Each row of a before or after table is a point. One or more steps were done to the points. Then noise was added and the rows were shuffled. The steps act on how far a point lies along the listed directions, d1 being the first. Name the steps. A step turns or swaps two directions, mirrors them in a line or flattens them onto one, adds a multiple of one to another, or multiplies one. Angles are multiples of 10 degrees, from the lower direction toward the higher: turns from -170 to 170, lines from 10 to 170 but not 90. Use the fewest steps. Two steps may share a direction if one is a turn and the other turns, adds or multiplies; they go together, in the order done. Otherwise the lowest direction goes first.

Directions:
(1): [-37  29   4]
(2): [-29 -37  -2]
Before, 12 rows:
[[ 39 -42   1]
 [-23 -35   5]
 [-53 -55  10]
 [ 33 -25  -9]
 [ 22 -42  -4]
 [ -1   0   6]
 [  4 -41  -3]
 [ -1   4 -16]
 [-17 -58   2]
 [  6 -34   4]
 [-58 -22   8]
 [-21 -28   5]]
After (12 x 3):
[[-64  38  18]
 [-28  21  10]
 [-62   5  11]
 [ -3  33  10]
 [ -1  -1   6]
 [ -6  40   3]
 [ 11  46   4]
 [-31  27  11]
 [ 26  34  -4]
 [-30  51  12]
 [  0  -1 -17]
 [ 28  49  10]]
Steps: swap d1 and d2

Directions:
(1): [  6  24 -33  28  45  -2]
(2): [-12 -23   0  47 -14  39]
(3): [-47 -17 -30 -29  11  14]
(4): [ -9  20 -36  13 -45 -23]
(5): [ -2  48   6 -15 -10  43]
(6): [ 45 -21 -34 -19  -7  21]
Before:
[[ 22  12 -30 -21  -7  38]
 [-12   9   4  -8  -9  43]
 [ 15 -11  34  42 -34 -12]
 [ 11 -38  -6 -36 -17 -17]
 [ 55  10   7  -1  23 -40]
 [ 25   3  46 -14  44  15]
 [ 31 -35  -8 -20 -39  13]
 [ -3  36  54 -46 -34  -4]]
After:
[[-44  14 -42  21  12  -7]
 [ 32 -19 -18  17 -13   4]
 [ -9 -43   9   9  36  42]
 [ 33 -19 -27   7  68 -24]
 [ 40  -1 -19 -22 -18  27]
 [ 20  48 -26   6   7  28]
 [-38  -1   7 -46  33  24]
 [ 17  47  15   5  22  14]]
Steps: turn d1 and d3 by 160 degrees; turn d2 and d4 by 50 degrees; mirror d5 and d6 in the line at 60 degrees

Directions:
(1): [ 21  19 -53  -3 -47  15 -11  -7  24]
(2): [ 36 -21 -12  52  28  16  14  23  20]
(3): [  5 -44 -46 -10   9 -19   2 -10 -45]
(4): [-17  24 -31 -24  36 -12 -14  51  12]
(5): [  5  -6  13  18 -43 -49   7  43  -8]
(6): [-36 -25   0  29  -9  14 -61   5   2]
Before:
[[  4   2   4  -3  26 -15  14   4 -15]
 [  0 -21  -4  28 -26  13 -10  20   0]
 [-39   8   3 -10  -4  17 -48 -25  11]
 [ 17   5  26  26 -26 -22  15  15   9]
 [ 12   7  27   8 -13  12   4 -33  -2]
 [ 25 -10  -9  15 -75 -23   7 -14  -9]
 [-14 -24  13 -22 -11 -36   4 -24 -37]
 [-37 -25   2  -1   6  -7 -32  35  -9]
 [  2  18 -27 -17  -6  -5   4 -10   3]
 [ 19 -19   1  28  -5   4  13 -25  -1]
 [  4 -12  95  21 -22 -38  38 -12 -18]
 [ 21 -12 -16   5   3 -17  20   3 -14]
 [  7  -7  22  19  -7  -5  16 -29  -6]]
After, 13 rows:
[[  3  13  -7 -21  16 -11  18  -7  -2]
 [ 26   3  10 -10 -54 -42  40 -17 -22]
 [ 10 -21  -3  15  10 -18  13   1 -22]
 [-29 -26  -2 -24 -16 -28 -26 -14 -30]
 [  4  10  26  -1 -19  10  -4 -31  -7]
 [  9   2  31  24 -29 -25  17  11   2]
 [-17  34 -27 -31 -18  15 -30 -20  23]
 [ 15 -18  12  25 -13   4  13 -32 -10]
 [-11 -12   5  14  25  -5 -12   3 -14]
 [-14 -10 -38   2 -30   8 -26  36   9]
 [-32 -20  79  34 -45 -23 -30  -8 -19]
 [ 10  -9 -14  18 -38  10   9  10   6]
 [ -7  -7  23  17 -16  -4  -1 -32  -4]]
Steps: turn d1 and d6 by -70 degrees; turn d2 and d4 by -20 degrees

Directions:
(1): [ -6 -26   4 -17  20  45  -5  10  29  46  42]
(2): [ 15 -12  12 -40 -17  -4  47   4 -14  42 -41]
(3): [-29 -25  -5  15  -2 -53  37 -14  -8  13  44]
(4): [ 36  16   6  35   7 -29 -13  55  -2  36   4]
Before (14 x 11):
[[-10  13 -22  28 -11 -47 -13 -19 -26 -25 -15]
 [ 73  35   7   5  19  52 -34  61  11  21 -35]
 [ 11  21 -12  10 -15 -54   2  -9 -23 -24 -42]
 [ 51  12  35  -7  14  23  -2  29  -7  23 -47]
 [ 22   8  -2 -27  -3  50 -21   2  14   0 -15]
 [  9  17   2  30 -24 -58  41 -29 -62 -29 -51]
 [ 22  -7  -2   4  28  15 -50  30  29  14  35]
 [ 26   3  -1   5  -1   2 -38  17   9  15  -2]
 [ 75  40   6   5 -21  18 -23  41  11  24 -49]
 [ -4  -6  17   3   9   3   3   8  -4  33  14]
 [ 52  38 -12 -13 -17 -45  -1  13 -50 -35 -66]
 [-28  -8   9   5  16  -2 -11  11  18   7  -1]
 [-19   2  -2 -15  -4 -15  24   3  -1   6   4]
 [-16 -15  -1  -7   1  18  -5  -9   1  34  23]]
After, 14 rows:
[[ 10  23 -18 -19 -27 -81  34 -41 -59 -67 -53]
 [-48 -45  -9 -30  -1   3  59 -72  -6 -28  32]
 [ 33  47   7  36 -34 -71  27  -5 -74 -36 -78]
 [-25 -16  -9 -17 -42 -38  68 -74  -7 -31  -7]
 [ -6  -3  13   9  11  -2   5   3 -12  19  10]
 [  2  24  -2  -6  -4 -13   7  22  -3   3 -23]
 [  4  -6   2  -2   7  25 -18   4   1  36  20]
 [  3  10 -25  28  -4 -29 -25  -3 -17  -8 -13]
 [-19 -24  17 -20  -4 -29  55 -50 -28 -30 -26]
 [-23 -48 -10 -19  32  19 -19  -6  34  18  79]
 [  6  28 -15  13 -17 -57   9 -11 -27 -33 -46]
 [-20 -30  -8 -15  -1  -9  -5 -21  10   9  30]
 [-12  -9  -3 -36  -7  34   5 -32   1 -16   2]
 [-27 -12  11  10  13   5 -14  14  25  15   7]]
Steps: add -1 times d2 to d1; swap d3 and d4

Directions:
(1): [-53  46 -20 -52  10 -28 -24   0  10 -20  -4  -3  22   5]
(2): [ 26  14  -2   8  10   0 -67   7  28 -11 -15  16 -42 -43]
(3): [  9   4  19 -14 -23  15 -30  34 -35  43 -10 -10  52 -34]
(4): [ 31 -15 -33 -26  49 -30  25  -9 -15  20 -50   6   4 -19]
Before (10 x 14):
[[-30  29 -28  -8  21 -13 -79 -15  22 -38   0  24 -41 -25]
 [-21  18 -19  -8  29 -34  15 -35  44 -60  15   9 -42  36]
 [ 11   4 -36  -2  44 -25  10 -38  32 -35 -26  18 -59  15]
 [ 42 -22   6   9  -9  32 -14  29 -21  37 -13  -2  29 -17]
 [ 29  25 -12  -7  29 -23 -41   5  25 -33 -13  15 -31 -28]
 [-11   3 -22   7  25 -18  37 -31  48 -32   1   1 -23  49]
 [-30  31  28 -12 -23  10 -38  10  20   1  13   9  17  -7]
 [-25  18   7 -28 -15   6  29  12 -22  13  -2   3  36  15]
 [-31  29 -34 -72  21 -27  43  -4 -34  29 -21 -20  62   8]
 [  1   6 -49 -17  39 -36  39 -24  19 -30  -3  -1 -16  23]]
After (10 x 14):
[[ 25   5 -15  25  27  -8 -13 -19  59 -25 -11  11 -54  10]
 [ 36 -40 -11  22  14  11  96 -24 -19  27   1  -8 -10  30]
 [ -2 -11   9   6  -8  15  58  -5 -12   2   7   9  -1  31]
 [-27  12 -11 -38  -1   4   6  18 -17  16  -5 -11  62  18]
 [ 45  -6 -31  22  29 -14   9 -16  28 -21  -5  11 -49  -7]
 [ 53   7  13   7   5  -1 -47  23  -7   4 -11   9  -3 -45]
 [ 38   7 -17   7  30  -6 -41 -13  27 -15 -37  24 -60 -28]
 [ 45  -9   3  37  19  -4 -30 -16  42 -35   3  22 -70 -15]
 [ 41 -23   7  41  -6  32 -65   7 -24  22  -4  20 -25 -57]
 [  4  -7  39  20 -28  28   0   9  -1  26  10   7  14  -2]]
Steps: multiply d1 by -1; turn d2 and d3 by 50 degrees; multiply d4 by 0.7

Directions:
(1): [ 12 -28 -11 -32  42  -5   4 -22  21 -33 -34 -27 -15  28  40   2  28  59
  -2  19]
(2): [ 31   2 -53 -27  19   3  16  42   7  32 -18  17 -14  -9  10 -22  19  -9
 -29 -66]
Before (11 x 20):
[[-31  14  39  18 -30  14 -14 -27  -5 -18  34  -7  -1   4 -18  30 -30 -17
   30  31]
 [  1  -6 -14   2   3   4  11  10 -20  18  -8  22   1  -6  16  13   5  -5
   -7 -13]
 [-10  35  -5  22 -46  -7   9  26 -30  40  18  41  -4 -33 -33 -20  -4 -54
   11 -37]
 [-19 -31  53  19  -1  -6 -12 -41  13 -49 -13 -24  15  36   8  32  -4  45
   22  95]
 [  5  22  -2  13 -42  16   8  50 -29  46  16  35  15 -37 -39  -8 -40 -57
   -8 -45]
 [-35  35  43  43 -37  -1  -8 -17 -19 -12  21 -21  30 -15 -35   8 -35 -33
   24  53]
 [-10  -3  21   0 -14 -12  12 -30  17 -30   7 -25  13   8   6  15 -11  13
   17  43]
 [ 27 -38 -16 -39  39  -9 -17  -8  19 -25 -39 -30 -11  34  40   8  35  41
  -15  -9]
 [-12  29  -9  25 -46   3 -22  12 -22  33  25   5  16  -9 -42  -5 -21 -34
   -8 -30]
 [-26   4  29  31 -39   8 -21   0 -13  11  25   8  16 -19 -21  11 -21 -32
   17  -4]
 [ 23   6 -39   0  -3  -2   4  46  -2  32 -11  30 -11  -5 -12 -23  17 -14
  -37 -63]]
After, 11 rows:
[[-21 -20  58   5  -8   5  -9 -44  -7 -48  -8 -28  12  13   3  26 -26  42
   32  76]
 [-31  -6  42  28 -32   6 -25 -19  -8  -9  21  -4  16 -10 -12  18 -19 -13
   24  21]
 [ 13  19 -17  26 -41   6   9  66 -10  58  11  49  18 -25 -39  -7 -21 -69
  -23 -45]
 [-29   3  27  21 -26  -6 -30 -44 -11 -22  11 -34  16  23 -15  16 -12  25
   14  43]
 [-33  -1  48  13 -17 -17  -5 -51 -12 -40  -3 -13  -5  10   4  10   8  29
   44  66]
 [-28  43  32  46 -41  -1  -4   0 -22   4  24 -12  30 -24 -43   2 -38 -51
   16  30]
 [ -6 -14  -3   0  11   2   5  -9 -14  -1 -14   9   4   5  25  21   8  17
    2  13]
 [  4 -29   7  -6  23  -9 -10 -27  15 -41 -32 -19 -13  37  21   3  27  63
   -5  32]
 [  8  21 -12   3 -32  -9  21  20   6  19  21   7  13 -20 -18  -2 -16 -40
   -5 -22]
 [-24  24  22  20 -41  17  -9  -1 -10   8  41   9  -1 -10 -30  21 -34 -45
   21  -3]
 [ 39 -17 -45 -34  23  -2  -9  36   7  19 -27   1  -8   8  20 -10  28  -4
  -34 -66]]
Steps: swap d1 and d2

Directions:
(1): [ 25   2 -11  29  -2  37  -6  17   8 -20 -23  40 -41  49 -33 -23 -37 -21
  43  -9 -19  26 -32 -26]
(2): [-28   4 -14 -53  42  34 -13 -11  23  -5 -17  32 -42 -59  18 -11 -15  38
  16  15  19 -10  -3 -29]
Before, 12 rows:
[[-14   1   1 -31  12 -22   4  -9   2  14  14 -25  26 -39  25  21  23  21
  -25   1  19 -16  25  26]
 [ -3  -4   6 -13  12   1 -10  -6  10   1   4   6 -10 -16   3   6   0  12
  -13   5  15 -11   1  -4]
 [-18  -6  -2 -26   6  -5  -4 -14  -1  12  13 -13   6 -29  17  12  15  13
  -18  16  14 -20  12   8]
 [  8   1  13   6 -11  -6   6   1  -6  11  19 -13  20  22  -9  -1  12 -15
   -3  -1  -3  10   5  12]
 [-10  -2   0  -9   3   0  -1   8   2   5   9  -4   5 -21   3   9   9   8
   -2   9  12  -4   6   0]
 [ -1   1   3   8 -10 -13   1  -2  -4   4  -3 -11  19  12  -7   9   7   1
  -12 -11  -1  -2   2  14]
 [ 29   5   0  16  -6  16   0   9   2  -6 -10  15  -8  32 -26  -6 -18 -16
   18  -7 -17  22 -10  -8]
 [  3   5   0  -5  12  20  -8   7   3  -9 -16  16 -16  -2 -10 -12 -15   6
    9   4   4  10 -15  -7]
 [  9   5   9  25 -24 -15   3   1 -10   1   0 -10   4  29  -5   7   2 -16
   -3  -6  -3  13  -1   3]
 [ 22  -9   8  27 -36 -30  12   4 -25   6  11 -34  39  32  -9  10  24 -16
  -26  -4  -4  -1  16  24]
 [-11   4   4 -15  18  11  -5  -9   6  -4  -2  15  -6 -19  10  -6   3  19
   10  -4   4  -1   2 -11]
 [ -2  -1  -9 -10   3  -3   0  -3   2  14   2  -1  -1 -11  13  11   6   1
   -5   0   6  -3   4   4]]
After (12 x 24):
[[ -5  -2  -3 -10  -3 -19   6  -8  -4  21  13 -19  18 -18  20  19  20   2
  -21   1   9 -10  15  17]
 [-43  -2  19 -62   5 -80  15 -30 -14  44  51 -89  94 -94  69  55  78  42
  -89  11  43 -51  72  68]
 [  3  -5  15   2  -6 -24  -4  -8  -2   7  17 -19  19  -1   4  15  17   0
  -33   1  12 -13  11  15]
 [ 29   5   1  33  -8  24  -5  21  -3 -18 -21  25 -20  50 -34 -19 -27 -23
   25  -7 -15  28 -32  -8]
 [-29  -5  -7 -63  25   0  -4 -22   4   8  -2  -8   0 -75  32   5  20  48
  -25  21  32 -29  27  -5]
 [-13   4   5 -33  17  12  -2  -8   9  10  11   5  -3 -23   7  -5   7  12
    4  10  12   1   6  -4]
 [ -7   8  -3 -10   6  17 -10  -5   9  -7 -18  22 -35  -7   1  -5 -16   9
   17   3   9  10  -9 -25]
 [-14  -5   8  -8  -6 -22   4   3  -6  14  21 -28  31 -26  13  20  26   8
  -22  10  17 -11  20  18]
 [  6   2  13  17 -11 -12   5  -2  -9   0  11  -8  23  16  -1   3  15  -4
   -3 -12  -7   5   6   9]
 [-29  -9  13 -33 -10 -51   5 -25 -17  33  42 -62  61 -52  40  38  55  15
  -63  18  24 -40  43  42]
 [ 44   8 -15  26   8  65 -10  21  19 -28 -40  67 -64  61 -53 -33 -59 -24
   66 -11 -29  45 -43 -44]
 [-20   2  -1 -24  11  -5  -3 -11   5   7  -5  -5   7 -29   9   9   8  24
  -14   0  12 -14   8   6]]
Steps: multiply d1 by 3; multiply d2 by -1

Directions:
(1): [-30  -1 -17 -58  18 -21  24  29  11  -5  12   9  35 -28  -4   1   6 -46
  50  24  -7 -10  21   7   6   0  11 -37  19 -11  30 -19  37  68 -15  -9
  24   6 -34   2  32  22  54  17   5 -53  17 -45]
(2): [ 24  -4  21  26  37  21  32  12  60 -38 -41 -12 -17 -17 -61 -10  38   8
 -14  37  -8 -22 -41 -16 -36 -21 -40  30  -4 -35 -17 -15   8   0 -17  16
  43  17 -12  -9 -31  35  35  14  13   8  40  20]
Before (8 x 48):
[[-18 -10  -8 -52  16 -23  10  27   3 -30   7   8  43 -29  -6   9  -7 -54
   39  17 -10 -11   3   5   5 -18   7 -24  20 -16  40  -9   9  54 -33  -3
   24  10 -17   2  19  25  34  10   3 -55  20 -35]
 [ 39   9  23  59  21  27   7  -4  48 -26 -53  -8 -55  11 -43  -2  30  47
  -52  -7 -16 -13 -63 -13 -27 -24 -42  49 -18 -21 -44  13 -24 -59   3  12
   15  -8   5  -2 -55   6 -11   7 -10  39  22  49]
 [ 69   5  41  77  23  42  14  13  68 -42 -60 -15 -45   6 -81 -20  35  53
  -67  17  -1   3 -68 -30 -40 -26 -57  67 -28 -23 -29  -3 -34 -55  -3  19
   35  19   8 -13 -68   8 -14  14   9  73  31  78]
 [  8   6  -7  11   1  -8  23  12   3  -1  16  -8  -6 -20 -17 -10  14 -12
    8  12  -3 -14   1 -17 -16 -17  13  -8  28 -10  12   6   5  25   2   1
    9  -9  -9  10   9  17  27  12   8  -8   7  -2]
 [-13  -2 -21 -44  16 -13   1   2   5   9  27  -1  15 -19  19  10  -3 -37
   55  -1 -21 -24  38  16  23  -7   0 -25  13   3  32  -5  32  42  -9   4
    6  -3 -11  25  31   5  22  -1  -6 -38   3 -41]
 [ -9 -14  -1 -17   2 -17  -4  18   3   8  14  -1  17 -10  -3 -10   1 -19
   22 -10   2  -7  21  -6  -2   6  -4  -6  16  -7   0  -6  14  14 -14  -3
    4  -4 -23  10  15   9  14  11   9 -30  14 -19]
 [-39  11 -29 -36  -3 -15  12  -2  -9  12  38  10  34  -3  25  14 -26 -23
   43  -8  -6  15  25  21  25  25  22 -35   7  31  32   3  17  37   5 -19
  -15 -20  -9  17  37 -14  11 -21  -9 -48 -16 -29]
 [ -1   8   5  -4  -1 -10 -17  -4   4 -13 -10 -21  -9  11  13   1  -4   4
  -18  -2   1   7 -17   3  -4   0   5   9   8   6 -13   6 -27  -7   8  -2
   -4  10   8   5  12  -1 -12   4  -5  -3 -17   9]]
After:
[[ -4  13  -2 -12  -5 -14 -15  -8  -5 -17  -2 -19  -1   9  20   0  -9  -1
  -17  -4  -1   6 -12   3   3  10   9   3   7   5  -8   0 -18  -3   5  -5
   -7   9   0   8  20  -1  -7   1  -8  -8 -21   3]
 [  7  -5  -9 -28  39  -6  20  12  37 -15   0  -8   0 -31 -18   1  23 -27
   41  24 -18 -36  10   1   1 -13 -22  -5  12 -24  19 -15  34  37 -16  10
   33  12 -16  22  10  27  39   5   1 -31  22 -27]
 [  4 -13  14 -14  34  -2  23  20  35 -54 -21  -6  17 -28 -45   3  13 -35
   17  35  -9 -21 -19  -7 -18 -32 -16   5   7 -33  15 -12  -5  35 -36  13
   41  23 -15  -5 -15  32  39  16  14 -36  40  -4]
 [-29   9 -21 -29  24 -11  39  10  30 -15  16   4  27 -24 -16   9  -1 -28
   45  20  -9   6   3   9   6  10  -7 -25   4  10  24 -11  36  50 -14 -15
   19  -5 -26  10  22  17  47 -10   2 -61  14 -33]
 [ 19   6   3  28   0  -2  18   5  12  -3   5 -14 -20 -11 -28  -8  18  -3
   -2   9   4 -13  -8 -20 -19 -22  -1   0  19  -7   2   8   5   9  -2   3
    4  -6  -6   5  -1  22  20   9   7  -2  12  15]
 [ 56  14  29  84 -33  35 -38 -17 -12   4 -22 -10 -48  42 -11  -6 -11  69
  -73 -38   6  29 -37 -17   1   1 -18  55 -28  21 -27  28 -69 -91  26   4
  -24  -5  37  -6 -48 -41 -83 -17 -13  96 -24  85]
 [ -1 -17   7  -4  12  -6   4  22  16  -3   7  -3   9 -12 -15  -7  11  -3
   10  -1  -3 -11   8 -14  -9  -2 -18   7   8 -23  -9  -9  18  11 -23   3
   22   4 -23   6   9  15  18   7  17 -23  21  -6]
 [ 31  14   9  53 -20  20 -32 -27 -13  14 -25  -7 -50  37  13   8  -2  57
  -60 -47  -8  12 -35  -3   7  -8  -9  32 -16  18 -39  32 -41 -85  23   0
  -29 -25  30   8 -32 -29 -61 -11 -23  51 -16  46]]
Steps: turn d1 and d2 by 50 degrees
